Every row gives one point. Each copy is the shape, with its points in the same order, turned, moved and blurred by noise. Say if it was mirrored as well.

Shape, 7 rows:
-89 9

-22 -4

13 -12

14 11

-6 11

16 5

5 14
Copy 1 (7 x 2):
-22 86

5 20

19 -12

-2 -18

-7 0

2 -22

-9 -10
Copy 1 is: mirrored
Copy 2 (7 x 2):
-49 -68

-12 -10

8 21

25 7

8 -9

17 12

20 1
Copy 2 is: mirrored
Copy 3, 7 rows:
42 -77

11 -12

-6 18

15 27

21 5

9 24

21 17
Copy 3 is: mirrored

Shape, 7 rows:
-34 -22 -28

4 -85 7

-25 -28 11

25 -16 -25

-9 17 -11

-24 -8 -21

-10 3 16
Copy 1, 7 rows:
-25 -39 21

50 -61 -2

11 -16 25

-15 -27 -35

-35 0 -5

-26 -22 17

-8 7 11
Copy 1 is: only turned
Copy 2:
16 -39 -30

-12 -74 42

-17 -31 -4

40 -17 19

18 7 -17

18 -20 -21

-10 5 -3
Copy 2 is: only turned

Shape (7 x 3):
16 32 -54

-1 -42 1

14 -44 15

-11 37 -4

30 -42 1

5 15 4

-24 4 -33
Copy 1, 7 rows:
34 57 1

-22 -10 -40

-10 -28 -45

8 11 31

5 -15 -54

13 -4 5

-17 35 2
Copy 1 is: only turned
Copy 2, 7 rows:
-2 -35 -55

16 -14 34

28 -5 41

-24 23 -32

40 -20 34

5 11 -12

-29 -19 -4
Copy 2 is: only turned

Shape, 8 rows:
13 -50 7 -9

38 -31 26 -28

11 -1 -6 4

36 -23 10 -26

-67 -4 18 44

33 2 7 10

29 5 -26 -7

-48 -8 23 -7
Copy 1, 8 rows:
10 -47 18 -22

-7 -32 51 -15

9 -7 9 10

-12 -31 43 1

43 27 -48 -44

21 -1 31 14

-3 -15 16 33

-5 11 -22 -49
Copy 1 is: mirrored
Copy 2:
37 -29 15 -2

55 6 3 -16

16 -4 -6 20

51 -1 -4 -7

-58 -7 51 31

26 12 -12 28

15 -12 -36 16

-30 1 31 -9
Copy 2 is: only turned
Copy 3 (8 x 4):
-47 -17 21 22

-27 16 37 35

-7 -12 -7 13

-23 14 20 36

-12 -60 -7 -61

10 -10 7 32

-5 2 -25 35

-29 -12 9 -45
Copy 3 is: mirrored
Copy 4:
10 -47 18 -27

-2 -28 48 -26

-1 -1 5 -20

4 -16 46 -31

-12 -33 -53 47

-28 -1 14 -31

11 14 12 -37

11 -26 -1 50
Copy 4 is: mirrored

Shape:
6 31 -9 5

-4 -29 -29 -36

-7 -35 21 25

35 -6 -17 23

-31 18 -20 -6

-45 -36 32 0

-40 -9 -12 -37

24 17 -23 41

-49 -22 -16 -41

-20 -17 33 -11
Copy 1 (10 x 4):
9 16 -38 9

-36 -25 -30 -37

9 11 23 -39

35 -4 -30 -30

-26 28 -35 -6

-33 20 39 -29

-57 4 -17 -14

42 22 -44 -23

-69 3 -14 -25

-20 3 24 -7
Copy 1 is: mirrored
Copy 2:
12 19 -39 15

29 -30 -13 -39

-35 -15 16 5

8 -21 -27 35

3 21 -40 -29

-38 0 19 -35

9 10 -11 -57

-1 -3 -49 42

10 -5 -9 -66

-11 15 20 -19
Copy 2 is: only turned
Copy 3 (10 x 4):
25 5 -10 21

-32 -18 -13 -25

-4 -23 48 -1

38 -27 7 -11

-13 -1 -14 37

-46 3 40 14

-46 6 -12 5

43 -29 -1 24

-58 -3 -13 7

-29 19 36 3
Copy 3 is: only turned
Copy 4 (10 x 4):
-27 -28 -13 8

-10 37 -24 -8

22 7 38 13

22 -19 -20 36

-50 -2 -2 14

-5 31 56 -5

-40 29 0 -20

1 -31 -14 49

-44 52 6 -15

-8 8 31 -20
Copy 4 is: mirrored

Shape:
-22 -6 12 -6 31 30

-7 -8 11 10 11 -23

19 -6 -1 -2 4 -20

-33 -16 -21 8 -2 37

-1 70 -22 8 16 -10

51 18 -23 -86 20 -27

59 -8 -25 10 28 17

38 -15 38 9 -14 -13

-12 -8 -8 -7 11 42

-23 -16 -8 -64 31 -30

-27 2 -13 -5 32 -22

-19 14 -24 -29 5 -11
Copy 1:
26 15 11 -28 28 4

-1 18 12 8 -8 -18

-3 -13 11 12 0 -30

16 -7 28 -47 -5 15

-29 -7 -57 -10 -8 9

-60 -39 -3 15 73 -50

26 -46 -13 -13 13 -57

25 -17 21 49 2 -26

22 -12 16 -35 22 9

-47 22 31 -14 50 -26

-23 32 2 -23 6 -19

-37 -3 7 -22 14 1
Copy 1 is: mirrored
Copy 2:
29 8 -22 -3 29 23

-4 -2 11 -7 17 -13

16 6 26 -11 3 -23

20 -4 -25 15 -19 31

2 52 -19 29 7 -51

49 74 24 -66 -11 -43

75 -7 15 4 3 -41

19 3 65 1 26 -5

43 11 -18 8 1 26

5 33 -13 -75 1 2

-7 8 -27 -26 9 -18

5 37 -16 -19 -16 -7
Copy 2 is: only turned

Shape, 12 rows:
15 11 0 38 51 17

-2 -14 7 1 49 15

23 1 45 14 -26 -7

-16 -1 56 -56 -45 -4

2 15 -7 11 4 21

-18 33 15 3 -36 -3

24 -8 -14 10 38 20

-2 -10 48 -5 -48 5

-6 5 -24 -3 39 -6

41 54 57 -21 -21 6

-15 -6 27 -21 -30 -41

-21 6 14 15 44 6
Copy 1, 12 rows:
0 33 16 22 -18 50

14 22 33 14 16 27

-40 -26 9 7 -26 -11

-28 -36 34 -46 11 -57

2 16 -4 -12 -15 16

-35 -8 -12 -45 -12 -3

19 31 10 27 -5 19

-25 -48 10 -18 -14 -25

2 45 3 1 24 19

-47 11 35 -24 -59 -38

-50 -18 1 -17 29 -30

-10 19 31 -6 13 43
Copy 1 is: only turned
Copy 2:
47 -14 8 42 -13 2

30 -32 -15 14 -6 12

-29 -18 29 16 15 -54

-73 -21 -10 -35 -12 -40

3 21 4 18 -3 -4

-28 32 -8 8 -12 -49

34 -11 14 15 7 14

-55 -11 8 8 13 -44

39 8 -20 -3 -6 -2

-35 -15 61 -3 -39 -46

-29 -6 -20 -30 12 -61

28 -18 -27 27 -17 -15
Copy 2 is: mirrored
Copy 3, 12 rows:
54 14 -3 21 7 22

29 -1 27 21 18 39

-16 -13 4 24 -49 -11

-85 -7 50 26 -24 -3

-5 11 -15 12 1 22

-41 16 -13 23 0 -23

29 8 10 0 -2 42

-54 -25 8 23 -34 -5

25 18 20 -5 34 17

-34 41 12 39 -65 -5

-38 -7 43 2 -6 -32

22 3 16 33 25 9
Copy 3 is: only turned

Shape (13 x 8):
-25 -20 -14 -56 -30 6 -17 5

34 -21 -4 -6 -30 12 13 -6

-16 2 39 -21 -17 12 17 2

-34 -14 41 5 0 2 30 -10

51 -5 29 -2 -33 9 -24 36

-15 -24 -9 6 -7 -11 66 16

-36 13 -14 5 -14 7 26 1

28 11 1 -8 42 -67 -23 -2

-30 -94 -11 1 -8 3 -25 -10

-33 -43 -3 7 -25 5 25 -10

-37 13 23 -31 -28 9 -8 1

-20 0 15 -7 6 8 -4 57

-3 8 -4 -11 88 2 -23 2
Copy 1 (13 x 8):
22 -16 -25 -32 -24 40 23 -36

25 -3 22 12 -38 -6 7 -23

-16 36 6 -1 -32 12 36 -37

-27 34 -4 14 -4 -4 36 -55

-2 8 42 -30 -64 -16 5 8

-3 -20 -2 37 18 -17 55 -28

-11 7 -23 36 -8 25 20 -19

12 28 17 -40 49 -6 -9 39

-4 -40 -8 -27 5 -5 -24 -75

-3 -19 -15 17 -6 -3 13 -56

-12 23 -24 -20 -32 32 33 -32

-37 -5 24 -12 -18 27 42 -5

-17 28 42 -13 51 47 -16 3
Copy 1 is: only turned
Copy 2 (13 x 8):
0 25 32 -54 -5 -23 31 1

35 12 24 -34 -6 36 31 29

9 6 38 -28 -47 -3 -7 6

-6 -33 28 -34 -47 18 -14 9

42 22 61 25 -5 8 25 31

-2 -11 -13 -47 -5 28 -21 50

-18 6 -12 -33 -29 26 6 3

47 -43 -21 21 24 -19 13 -25

-22 -41 58 -73 42 11 42 5

-13 -19 28 -65 -23 27 19 24

-4 15 36 -30 -44 -21 10 -5

-24 6 31 5 6 -7 -20 16

8 -14 -2 3 35 15 -23 -70
Copy 2 is: mirrored
Copy 3:
15 -20 -11 -28 -46 -20 -47 17

33 -23 -1 -4 -3 -3 16 32

6 14 22 -23 10 -2 -32 15

8 7 35 3 24 -1 -37 -11

7 1 -29 -21 25 -31 14 62

64 4 3 22 12 22 -33 -6

12 15 5 26 -20 20 -35 4

3 17 -56 -12 7 -35 25 -49

22 -78 6 24 -3 -52 -45 -6

33 -24 25 26 -6 -10 -38 2

-9 16 13 -19 -23 -13 -44 18

1 10 -37 -3 23 -4 -55 22

-42 -21 -55 -13 23 16 -15 -52
Copy 3 is: mirrored
Copy 4, 13 rows:
-36 1 -24 27 -6 1 -30 20

30 17 -14 -3 4 23 -6 -4

-16 20 7 -14 -35 -4 -18 -20

-25 -1 8 -43 -28 -1 -3 -35

34 34 46 16 -1 23 -25 12

-3 -22 -14 -9 -27 18 44 -34

-24 -3 -11 9 -3 2 1 -56

36 -40 36 0 23 -62 -9 -2

-45 -25 -10 -37 38 39 -3 37

-28 -15 -21 -26 -2 34 4 -20

-37 12 1 9 -25 -7 -41 -22

-33 13 46 23 -12 -1 12 -10

-18 11 29 -14 45 -79 24 -6
Copy 4 is: only turned

Shape, 13 rows:
30 -25 47 -31 -10 -8 28 21 -11

22 -27 -21 -17 -15 -15 -6 -25 34

-18 52 -54 10 28 25 -5 -13 8

7 -31 37 -19 12 -38 3 -32 -15

-14 -24 41 6 -35 -16 23 -14 -9

7 -14 9 -25 -42 -28 29 -11 -36

-29 17 -54 -25 4 41 -37 -14 8

-30 51 -36 -42 2 12 -21 -30 44

-24 42 -38 -12 0 -1 -60 7 9

-1 -10 4 -40 -3 -22 24 -12 -42

-17 -43 22 -26 -6 -1 19 -7 -26

-19 -33 18 -33 -7 -34 29 6 13

-32 20 -58 -7 14 -8 -12 10 3
Copy 1:
13 -16 -33 -6 51 4 21 22 -9

20 7 2 12 -3 -31 17 -28 26

-29 61 17 -47 -28 6 -4 -58 -14

20 -11 18 -12 10 -31 16 41 -6

1 -23 7 12 2 26 14 35 -2

37 -15 -7 15 0 17 12 14 -37

-14 4 25 -45 -30 -4 24 -84 -8

-7 31 -11 -51 -63 -8 38 -54 16

-43 23 13 -26 -33 -21 51 -62 -24

29 -12 -2 -21 2 -6 6 7 -44

15 -42 8 -20 19 5 -2 9 -15

1 -31 -31 -5 -1 -15 -4 16 0

-32 19 4 -22 -33 -19 -7 -56 -31
Copy 1 is: mirrored
Copy 2, 13 rows:
-21 5 35 -17 19 65 -21 20 -19

-23 -20 40 31 -12 -6 4 -3 -22

-14 -11 -66 19 8 -35 26 -16 -4

-13 -24 38 8 5 26 -37 58 -6

-32 3 25 24 4 59 1 42 22

-64 27 28 6 8 26 -2 50 -8

-20 -32 -30 -3 -9 -36 60 0 -2

-55 -55 -18 24 22 -43 29 -22 20

-2 -9 -9 -3 22 -52 47 -6 33

-49 3 4 -15 14 8 -10 54 -19

-20 -15 19 -6 9 48 17 59 -16

-35 -17 35 27 40 36 -3 33 -24

-12 -12 -31 26 25 -34 39 11 -14
Copy 2 is: only turned
Copy 3 (13 x 9):
34 6 10 -23 21 42 -10 28 -24

14 46 -32 29 7 2 -18 -14 -1

-71 -1 2 19 -18 -17 20 -46 13

32 34 9 -38 7 17 -44 -18 3

45 -15 -8 -22 -17 -3 -37 8 -6

35 -6 4 -17 28 -20 -26 -1 -34

-51 5 -33 14 19 -27 24 -27 44

-64 41 -38 -5 -13 -39 20 -7 15

-51 25 13 20 4 -43 14 -3 50

20 6 12 -38 32 -7 -8 -21 -21

40 -8 -10 -37 18 11 -7 -14 6

50 28 -4 -28 -9 2 8 0 -9

-25 14 12 17 -3 -33 35 -38 21
Copy 3 is: only turned

Shape, 14 rows:
1 -18 22 31 -1 -10 36 20 22

-44 -14 -23 2 23 4 -49 -48 -44

6 17 -3 -18 -11 9 32 9 18

-6 0 59 -22 -1 -32 -12 16 -7

-13 -35 23 13 8 -21 -22 6 -45

36 17 5 11 -30 -14 9 8 14

21 -40 28 1 -20 10 3 4 -1

9 -30 2 22 -14 -32 11 7 49

3 6 -31 -31 35 -16 8 14 -45

-30 22 -22 -72 -16 -22 31 3 -33

-57 6 -30 -2 25 25 -54 6 -39

-42 19 -10 5 40 8 -28 -45 -42

-37 -12 -26 9 34 27 1 -23 -43

9 4 18 27 -50 -28 34 22 6
Copy 1:
-12 -33 10 -43 17 22 20 2 1

34 -25 -16 29 -18 -70 -6 9 53

-6 6 -3 2 -8 48 18 -3 11

-3 32 35 -39 -7 -5 9 37 15

-23 -15 21 -25 -8 -53 3 21 23

-5 7 -18 -23 -22 19 30 17 -28

-19 -3 0 -44 -8 -11 -21 -9 -9

18 -43 3 -46 -4 23 3 31 -18

-20 -1 2 51 15 -8 -1 29 24

-22 28 -1 38 -28 36 -13 42 61

26 -22 34 51 -27 -51 8 -10 52

25 -9 -17 31 -2 -58 20 1 62

-2 -34 -8 32 10 -30 -2 -16 55

-36 -18 0 -47 -32 26 36 24 -3
Copy 1 is: only turned
Copy 2:
-45 6 -23 1 2 -19 -2 -17 -30

21 31 70 -62 -13 32 8 -12 5

-11 -23 -13 26 -10 12 4 7 -22

15 38 -29 -14 -11 -8 -31 26 -10

-15 49 18 -41 4 2 -39 -3 -2

-29 -9 -1 28 -9 -21 -4 16 12

-16 24 8 14 34 -14 -20 3 -21

-45 6 -26 -8 22 -29 30 8 -4

-13 8 3 -8 -18 72 -23 -6 21

-1 -25 -1 -12 -27 74 -21 52 -22

34 -10 46 -68 -11 31 -21 -36 9

23 27 54 -42 -47 34 6 -25 -4

-5 12 52 -36 -17 45 -5 -40 -23

-56 -11 -13 7 -11 -34 -21 26 -16
Copy 2 is: mirrored
Copy 3 (14 x 9):
-7 -14 -5 -22 -14 -25 -20 26 20

29 -22 36 -35 45 1 51 -44 -33

4 -29 -16 30 2 -9 -15 3 17

29 -36 -31 -41 -18 37 -7 13 -7

21 -38 13 -59 14 12 26 21 -22

-31 -16 -10 10 -14 8 -15 22 -18

-3 -18 -31 -24 29 -10 -5 38 -7

-2 25 4 -24 -13 -13 -31 33 -6

22 -47 42 12 18 32 34 20 12

59 -74 16 47 11 28 -7 -5 -13

43 -25 27 -11 15 -11 85 -32 -27

16 -39 33 -27 28 11 52 -62 -9

17 -42 36 -19 40 -25 45 -24 8

-22 -35 -4 -6 -35 -11 -33 33 -24
Copy 3 is: only turned
Copy 4 (14 x 9):
-13 22 -24 24 -8 34 5 28 -16

-24 -23 20 -48 1 -8 -28 -54 36

28 0 -1 17 -20 -2 6 6 -36

8 14 3 -4 48 8 50 2 0

-34 4 -11 -18 31 -3 7 1 33

43 1 -5 13 9 11 -6 42 -13

-15 -17 11 8 -2 17 18 39 1

-2 40 18 6 -7 36 -16 45 -5

8 9 -28 -38 -15 -54 7 -17 -2

31 19 12 18 -13 -77 27 -36 -9

-39 -26 8 -42 23 -29 -36 -58 -18

-4 -23 -4 -38 5 4 -14 -71 20

-34 -22 -16 -22 -24 -11 -16 -46 9

22 13 -15 55 20 10 -10 39 -5
Copy 4 is: only turned

Shape:
-19 38 -29 2 -37 32 14 11 4 -59 25

-48 1 5 21 -28 -6 42 -13 -37 20 -8

41 -14 -10 -11 -52 0 14 -11 18 -33 -15

-32 32 3 27 -5 -19 -13 6 -22 32 -21

24 33 2 -23 -5 37 -6 -15 1 34 -35

-20 9 -52 27 9 7 67 -7 19 0 -5

-15 32 34 11 35 -9 -24 -9 3 3 -30

-37 25 -33 14 -22 -15 -33 13 -9 4 23

21 2 -3 -33 5 -5 11 -39 5 16 34

50 15 -2 20 -17 -5 7 -30 22 -13 38

-25 34 8 -9 43 -35 16 18 21 59 21

-12 2 -36 -20 15 -4 58 15 -79 23 -14

19 -22 43 17 -30 58 1 3 -3 -20 38

-25 -11 -20 21 -28 -13 -49 -15 -5 6 11
Copy 1 (14 x 11):
21 22 46 -30 -4 -18 13 -48 -55 27 -22

-19 -10 45 -15 40 13 2 31 7 30 -42

49 -24 51 -2 3 -32 -39 -22 -2 11 3

-20 27 -1 -28 12 5 -9 43 0 0 -22

30 11 -24 17 -9 -17 -34 25 -8 57 -3

50 23 42 -8 38 -12 56 10 6 26 -27

3 29 -25 -8 12 38 -25 9 14 0 11

-33 27 21 -27 -24 -22 16 6 -13 -11 -20

7 -11 31 28 -35 8 9 0 29 40 18

21 21 61 29 -16 -6 -11 -6 -6 10 38

9 12 -11 2 -25 47 48 56 17 -9 -2

-8 -36 9 -50 40 -14 44 42 24 68 -3

-14 -25 36 51 22 2 -20 -32 -56 26 15

-42 17 16 -1 -9 -36 -16 -10 10 -13 -22
Copy 1 is: only turned
Copy 2 (14 x 11):
17 49 24 42 4 18 59 -18 -25 4 -33

-7 56 -37 -37 16 11 20 39 -5 -5 3

26 15 11 4 -6 -44 0 -16 6 21 -31

-51 34 -27 -2 40 20 -6 35 6 6 1

-19 -2 12 -3 38 -16 -32 18 -6 -40 -38

30 8 3 -15 69 1 47 12 -23 -4 17

-64 -15 0 5 22 19 -9 12 7 -16 10

-12 56 -1 33 33 42 4 15 24 23 -10

31 23 39 -12 17 9 -33 5 13 -13 9

26 5 25 7 6 11 -26 -32 -18 33 0

-18 -9 11 1 48 50 -20 65 3 -4 41

17 79 -23 -6 39 -20 5 52 -16 -60 38

38 -2 -27 9 -45 31 -9 -13 -9 -20 -44

-5 41 -19 0 27 31 -9 -8 54 25 -9
Copy 2 is: only turned
